Every row gives one point. Any point is a mix of the corners, with weights that add up to 1. It lies inside the corners' shape when no weight is negative. Say inside or outside, and name the corners with a negative weight.

Corners:
(1): [-4.6  4.8]
(2): [-1.4  7.0]
(3): [ 5.1 -3.6]
Points:
[-4.2  3.4] => outside (2)
[-0.9  5.9] => inside
[-1.1  6.2] => inside
[2.3 0.7] => inside
[-3.8  4.4] => inside
[ 4.0 -2.3] => inside
[ 4.1 -2.2] => inside
[ 5.2 -3.2] => outside (1)

Corners:
(1): [-1.1 -1.8 -4.9 -1.1  2.2 -2.5 -4.9 -1.3]
(2): [ 9.2  8.4  3.0 -1.3 -5.7 11.4 -0.6  4.1]
(3): [-1.5  2.5  2.7 -2.3  6.1 -2.6 -2.9 -5.9]
(4): [ 0.1  1.2 -1.0  7.4  6.5  2.6 -2.5  1.5]
(5): [12.7  3.1  4.4 -2.0 -2.6  3.0  4.0 -6.2]
(6): [ 3.0 -0.2  3.7  0.5  2.1  2.2 -1.0  6.1]
(7): [ 2.1  4.1 -0.5  2.1 -1.9  9.2  5.6  6.2]
(8): [ 3.3  2.5 -3.4 -1.2  9.5 -0.9 -2.3  0.3]
(9): [-2.0  6.2 -3.0  1.7  2.2 -9.1 -4.2  0.7]
Points:
[ 1.5  3.4 -3.5 -1.4 -0.7  1.1 -3.3  4.1] => outside (3, 4, 5)
[ 7.4  3.9  2.2 -1.5 -1.3  7.3 -1.4  0.4] => outside (7, 9)
[ 4.3  2.7  3.0 -0.5  1.1  1.1 -1.5 -1.3] => outside (7, 8)
[ 7.6  3.4  2.2 -0.1 -0.6  3.7  1.6 -1.7] => inside
[ 2.6  3.7 -1.3 -0.4  4.7 -0.5 -2.1  0.4] => inside

Corners:
(1): [-8.4 -6.1 -7.4 -0.3 -3.7  1.6 -2.3  7.4  3.1 -1.3  4.7 -1.5 -1.4 -3.8]
(2): [ 9.5  0.4  0.4  5.7  1.7 -3.0 -4.4 -0.3 -4.8 -7.6 -4.4  1.9 10.3  2.1]
(3): [ 3.3 -4.9 -4.8  5.1 -1.6  2.8  0.1  0.4  6.5 -3.6 -0.8  4.8 -0.5 -2.1]
(4): [  1.4  -3.3   2.7   5.3 -10.7   4.7  -3.5   2.5  -6.5  -7.9  -6.2  -0.9
   8.2   2.4]
(5): [-1.9  3.4  7.2 -1.3  0.5 -4.6  8.8 -2.2  1.5  3.8  4.1 -4.1  4.8  7.9]
(6): [-1.5 -1.7  4.5 -0.9 -1.1 -1.9 -4.8  3.4  0.5 -4.7 -7.2 -5.2  1.4  9.5]
(7): [-5.9 -1.5  2.4 -4.6 -3.6 -4.4  2.5  5.8 -2.9 -5.2  6.3 -0.6 -8.3  4.9]
(8): [ 1.0 -4.1 -0.3  2.2  4.0  3.9  3.2  0.5 -0.5 -3.6  6.5  1.8  0.4  2.6]
(9): [-0.1 -8.8  5.6 -2.9 -4.4 -6.0 -0.9  2.2 -8.2 -5.7 -5.1 -2.9  0.4  3.2]
(10): [-0.4  4.3 -0.4 -2.4  4.3 -0.8  8.4  0.9 -3.6  0.9 -6.9  3.6  4.3 -3.1]
(11): [ 6.5 -2.1 -1.4  1.5  0.3 -1.2  4.2 -4.2 -7.7 -4.3 -6.2 -8.4  0.4  5.2]
(12): [ -2.8  -0.4 -10.9   1.2  -1.3   1.5   3.8  -0.7  -4.2  -2.2  -9.8   7.9
   8.7   1.5]
(13): [-3.7 -0.9 10.3 -3.9  3.1 -8.5 -4.4 -7.0 -4.2 -1.8 -2.8 -5.3 -6.4  2.4]
(14): [  3.4   4.3   5.2 -13.8  -1.1   0.5  -4.4  -5.8   1.7  -3.3  -2.4   0.8
   2.2  -5.0]
(15): [ 6.2  0.5  4.0 -4.4 -1.2  1.9 -4.6  1.5 -3.0  6.1 -3.0  4.7 -0.1  3.6]
Points:
[-4.1 -0.4  5.2 -3.6  3.4 -6.5  0.5  1.3 -2.4  0.8  2.2 -1.1 -2.4  5.1] => outside (3, 4, 11, 14)
[ 3.2 -1.4  5.9  2.8 -3.2 -3.3  0.5 -3.4 -3.9 -7.8 -2.4 -4.8  5.8  7.5] => outside (1, 10, 15)
[ 0.4 -1.6 -0.7 -0.5 -1.2 -0.2  1.0  0.4 -0.5 -5.3 -3.2 -0.9  5.3  0.6] => outside (7, 13, 15)
[-2.4 -1.1  3.8 -1.1  0.5 -3.0  1.1  0.0 -3.1 -3.7  0.5 -3.8  1.0  2.3] => outside (3, 12, 15)
[ 1.4 -3.3 -1.9 -0.7 -3.8  2.1 -1.4  3.6 -1.9 -3.9 -3.1  1.6  3.1  0.1] => outside (5, 13)
[ 0.0 -2.3  1.4 -0.5 -1.7 -1.5  0.4  0.6 -3.2 -3.5 -2.5 -1.0  0.6  1.9] => inside
[-1.1 -2.3 -0.4 -1.7 -3.8 -0.9 -3.4  2.2 -3.2 -3.9 -4.6  0.3  0.4 -0.5] => outside (5, 8)
[ 0.8 -2.3  1.1  0.6 -2.2  0.1  0.1  0.8 -0.9 -2.8 -1.3  0.6  1.2  2.0] => inside
[ 3.0 -1.6  2.7  1.9  1.9 -3.8  4.8 -0.9 -5.0 -2.0 -4.7 -1.2  0.7  6.3] => outside (1, 4, 14)

Corners:
(1): [-0.5  1.0  0.3  1.3  3.5 -5.1  3.8  2.0 -1.9  3.9  4.2  4.9 -4.7  7.4
  0.6 -0.7 -2.6  1.2  6.2  1.1]
(2): [-2.9  6.5 -2.4 -8.9 -1.3  4.3 10.8  6.1  4.0 -6.4  5.5 -2.5  0.9  3.2
 -4.3  5.3  1.2  6.7 -1.9  0.8]
(3): [ 0.4  2.6 -1.5  1.2 -8.0  6.6  3.8  9.8  2.8  1.5 -6.5  2.1 -0.3 -3.3
  5.1  1.0 -1.8  1.2 -3.9 -7.1]
(4): [ 5.6  0.0  3.5  5.9  7.1 -0.1  4.3 -5.2 -1.4 -1.2 -6.4  0.2 -2.7  2.3
  1.0  0.2  3.6  3.1  6.1  0.3]
(5): [ 6.6 -0.1 -4.4  1.9  6.1 -0.6  7.5  7.1 10.2 -1.0  3.7  1.8 -1.8  5.4
 -3.1  0.2  1.4  2.7  4.2  6.8]
(6): [ 7.8  5.9  4.5 -6.5  3.0  9.6  5.6 -0.4 -2.6  2.3  0.3 -0.3  4.9 -3.4
 -1.5 -4.6  3.6  5.9 -7.7  1.6]
(7): [  2.1   2.0   3.6   3.9   1.6   2.1  -0.8  -0.2  -5.5  -4.3 -12.5   4.1
   3.7   0.8   4.4  -0.9   8.9   2.9   4.4   7.0]
(8): [-2.2  4.1 -2.1 -1.5 -7.2  0.9  0.3 -4.5 -3.6 -2.6 -4.3  2.9 -1.5  1.3
  9.7 -6.7 -1.4 -2.7 -0.9 -1.1]
(9): [  0.1  -3.1  -0.4   3.3   2.8   3.1   0.6 -10.1  -1.6   2.6  -1.7   0.5
   6.9   0.1  -5.1   2.4  -1.3  -4.8   4.5   7.3]
(10): [ 5.6 -5.2 -2.3 -3.2  5.7  7.2 -0.9  3.1 -7.5  3.1  5.1  1.1 -3.4 -6.5
  5.3 -8.2 -4.7 -5.7  0.3 -4.6]
(11): [  1.4   4.8  -1.3  -6.4  -0.3 -12.7  -0.9   3.9   2.3  -3.3   3.0   1.9
   3.7   1.5   4.5  -2.0   4.0   5.7   7.6  -1.1]
(12): [-5.1 -0.5  7.4 -3.4 -6.5 -2.0  0.0 -2.0  4.8 -2.4 -4.2 -3.8  3.3  1.6
  3.6  5.1  2.2 -7.9 -1.7 -0.8]
(13): [  1.7   5.8   5.2  -1.8  -0.4  -2.5   1.0   5.9  -5.0   5.2  -0.7  -4.4
  -5.3  -1.4   7.6 -10.3  -2.3  -1.7   1.1   2.7]
(14): [-11.7   5.5   7.3  -3.4   3.1 -10.6   0.5  -6.8  -3.2  -3.8  -1.9  -3.1
  -4.3  -6.1  19.2  -2.8   4.1   1.0   0.1  13.2]
(15): [ -2.1  -0.6  -4.2  -0.2  -1.2   5.9  -9.9  -4.2   0.9  -7.3  -2.8   0.2
   0.5  -3.6   0.1   3.4 -11.0  -3.4  -3.0   8.3]
(16): [-1.8  4.1  1.8  2.0 -3.6  4.6 -0.1 -0.6  0.3  1.6  2.2 -5.5  3.6 -0.1
  5.7  3.9 -0.6 -0.3 -4.5  2.1]
(17): [-1.3  9.0  4.7  3.4  4.9  1.9 -5.1  4.7  3.8  2.3 -5.6 -1.7  3.6  5.9
  0.0 -6.7  5.1  0.0 -6.6  4.2]
(18): [ -0.3 -11.2   2.9   4.2  -7.1   8.1   3.3   3.3  -1.9   0.0  -3.4  -2.1
  -0.6   3.6  -4.3  -5.4  -9.3  -1.0  -6.9  -1.2]
(19): [ 0.4  1.6  5.8  4.5  9.5 -1.4 -3.1 -2.2  0.4 -2.8 -5.1 -0.6  7.3  2.7
  1.9  0.7 -8.8 -8.4 -0.9  7.9]
(20): [-0.3  0.3 -2.1  3.3 -9.6  2.1  1.5  6.9 -2.5 -4.5  1.2 -0.2 -3.6 -6.6
 -2.5  4.4  1.3 -7.1 -6.5 -1.3]
(21): [ 3.0  5.9  5.9  6.7  6.8  1.2 -0.5 -7.3  1.3  0.4 10.0  2.4  2.2  0.1
  0.6 -8.6  5.1  2.5  7.7  2.5]
Points:
[ 4.1  7.6 -1.4  0.2  2.6  0.2  0.7  5.7  1.8 -2.7 -0.3  2.7 -0.5  2.5
 -1.4 -2.0  1.5  3.5  0.8  1.1] => outside (9, 10, 12, 14, 16, 18)
[-0.6  0.9  0.3 -0.8 -1.7  3.4  1.2  1.9 -1.5 -0.4 -2.1 -0.5 -0.6 -0.5
  3.7 -2.0 -2.6 -2.5 -2.6  2.3] => outside (4, 11, 21)
[ 1.3  2.7  3.5  0.8  1.0  0.3  3.5  1.0  0.4 -0.2 -1.3 -0.9  1.1  0.6
  0.4 -0.3  2.6  1.0 -0.3  2.4] => outside (8, 10, 15)
[ 0.1  1.7  0.7 -2.3  5.5 -2.8  0.9 -3.5  0.0 -1.3  6.6 -0.8 -0.6 -2.4
  2.4  0.7 -0.9 -1.7  4.1  5.7] => outside (3, 7, 8, 17, 18)
[ 0.3  1.8 -0.4 -0.5 -1.2  1.0  1.2  2.2 -1.7 -1.2  0.4  0.8 -0.2 -1.2
  2.8 -1.2 -1.6 -0.2  0.2  3.0] => outside (4, 12, 17)
[ 0.2  2.1  1.8 -0.4  1.0  0.1  1.7  0.2 -0.7 -0.7 -1.1  0.4 -0.4  0.4
  2.7 -2.9  0.0 -0.2  0.5  2.6] => outside (16)
[ 0.6  3.1  0.5 -1.3  0.9  0.4  2.1 -0.4  0.2 -1.8  0.6  0.2  0.6 -1.1
  3.0  0.4  0.7  0.1  1.0  3.1] => outside (17, 18)
[ 0.3 -0.1  1.1  0.7 -0.6  2.6  1.8 -0.2 -0.6 -1.3 -1.5 -0.2  0.3  1.1
  1.0 -1.9 -1.9 -0.4 -0.7  1.6] => inside
[ 1.0  2.2  0.4  0.7  1.0  0.7  1.2  0.8  0.8 -0.8 -1.5  0.7  0.5  1.5
  2.2 -2.2  0.7 -0.2  0.6  3.3] => inside
